Rows are points. The last column is the point's height on a tilted bowl or saddle (a function of degree 2), plus a little noise. Count its main directions that bend up, bend down and stay straight.

Points (10 x 3):
0.070 0.002 -0.005

-0.051 -0.026 -0.032

-0.033 0.006 0.013

-0.020 0.011 0.025

0.018 0.021 0.024

0.052 -0.035 0.064

-0.011 -0.007 0.026

0.022 0.041 0.017

-0.027 0.017 0.025

-0.002 -0.003 0.029
Directions: 1 up, 1 down, 0 straight

Points, 18 rows:
0.010 0.024 -0.004 0.015

0.026 -0.003 0.003 0.023

-0.073 -0.048 -0.004 0.075

-0.063 0.007 -0.062 0.051

0.032 -0.006 0.019 0.032

-0.005 0.010 -0.015 0.014

-0.041 0.005 0.007 0.019

-0.012 0.002 -0.064 -0.015

-0.008 -0.028 -0.020 0.020

0.052 0.018 -0.030 0.010

0.020 0.065 -0.022 0.040

0.032 0.011 -0.006 0.019

0.034 -0.010 0.002 0.029

0.029 -0.001 0.012 0.026

0.008 -0.033 -0.025 0.014

-0.037 -0.028 0.046 0.012

0.006 0.037 0.001 0.016

-0.035 0.011 -0.037 0.027
Directions: 2 up, 1 down, 0 straight

Points (22 x 5):
0.081 0.011 -0.028 0.010 -0.074

-0.034 0.005 0.000 0.021 -0.012

-0.007 -0.053 0.001 0.045 -0.017

-0.037 -0.010 0.033 -0.032 -0.015

0.011 -0.012 -0.001 0.008 -0.011

0.009 0.008 0.003 -0.034 -0.017

0.054 -0.083 0.024 0.005 -0.036

0.021 0.027 0.008 -0.040 -0.036

-0.003 0.034 -0.066 -0.002 -0.021

0.064 0.060 -0.027 0.012 -0.064

-0.016 0.029 -0.053 -0.060 -0.036

0.022 0.003 0.026 -0.014 -0.027

0.001 0.026 -0.033 -0.019 -0.016

0.011 -0.003 -0.006 -0.035 -0.011

-0.012 -0.017 0.021 0.021 -0.014

-0.013 -0.013 0.030 -0.036 -0.013

-0.021 -0.006 0.044 0.034 -0.039

0.016 -0.034 -0.022 -0.013 -0.004

-0.022 -0.031 0.007 -0.025 0.007

-0.001 0.001 -0.059 0.046 -0.025

0.032 0.004 0.005 0.020 -0.031

-0.020 -0.003 0.012 -0.018 -0.008
Directions: 0 up, 3 down, 1 straight

Points, 41 rows:
-0.001 0.054 -0.031 0.015 -0.029 0.000 0.013

-0.016 -0.031 -0.012 -0.023 0.020 -0.056 0.018

0.046 0.070 -0.037 0.001 0.003 -0.046 0.029

-0.012 -0.021 -0.037 -0.011 -0.030 0.024 0.012

0.009 0.034 0.002 0.022 -0.078 0.026 0.034

0.053 0.038 -0.022 0.005 0.047 -0.001 0.016

0.010 -0.019 0.003 0.057 0.003 -0.014 0.019

-0.011 0.013 0.055 -0.020 -0.061 -0.017 0.040

-0.001 0.012 0.010 -0.008 0.063 -0.036 0.020

0.010 -0.008 -0.002 -0.056 0.029 0.037 0.029

0.012 0.002 0.045 0.053 -0.013 0.005 0.035

0.041 0.058 -0.038 0.040 -0.034 -0.020 0.027

-0.001 -0.006 -0.044 0.001 0.028 0.005 0.005

-0.020 0.016 0.020 -0.007 0.009 0.034 0.022

-0.002 0.011 0.015 -0.021 0.023 -0.028 0.006

-0.027 -0.051 -0.036 -0.037 -0.009 0.061 0.055

0.006 -0.016 0.018 0.048 0.010 -0.025 0.020

0.003 -0.021 -0.016 0.060 -0.020 0.017 0.025

0.037 -0.019 -0.033 -0.007 -0.012 0.000 0.001

-0.006 0.016 0.029 -0.005 -0.033 0.091 0.072

-0.006 -0.012 0.012 0.006 0.020 0.016 0.012

0.045 -0.017 -0.046 0.026 0.054 -0.054 0.024

-0.010 -0.020 0.008 -0.021 0.010 -0.022 0.007

0.024 0.016 0.045 0.010 -0.020 0.002 0.020

-0.017 -0.023 -0.019 0.026 0.011 0.030 0.020

0.034 -0.045 0.029 -0.037 0.055 -0.011 0.036

0.008 0.009 -0.001 0.034 0.058 0.043 0.040

0.019 0.019 0.018 0.005 -0.041 -0.049 0.015

0.028 -0.006 -0.030 -0.020 -0.053 0.053 0.036

0.011 0.021 -0.004 0.017 0.023 -0.038 0.004

-0.006 -0.025 0.013 -0.020 0.024 0.032 0.024

-0.025 -0.022 -0.026 -0.003 0.020 -0.016 0.009

-0.029 -0.081 0.055 0.049 -0.022 -0.021 0.094

-0.005 -0.005 0.010 0.031 -0.009 0.006 0.010

-0.029 -0.008 0.003 0.025 -0.029 0.004 0.015

0.035 -0.024 -0.024 -0.031 0.017 0.001 0.005

0.047 0.026 0.029 -0.016 0.049 -0.027 0.021

-0.010 0.041 -0.009 -0.014 0.030 -0.041 0.015

0.040 -0.047 0.018 0.010 0.016 0.041 0.043

0.028 -0.007 -0.039 -0.004 0.018 -0.028 -0.002

-0.024 0.020 -0.010 -0.064 -0.002 0.011 0.024
Directions: 6 up, 0 down, 0 straight
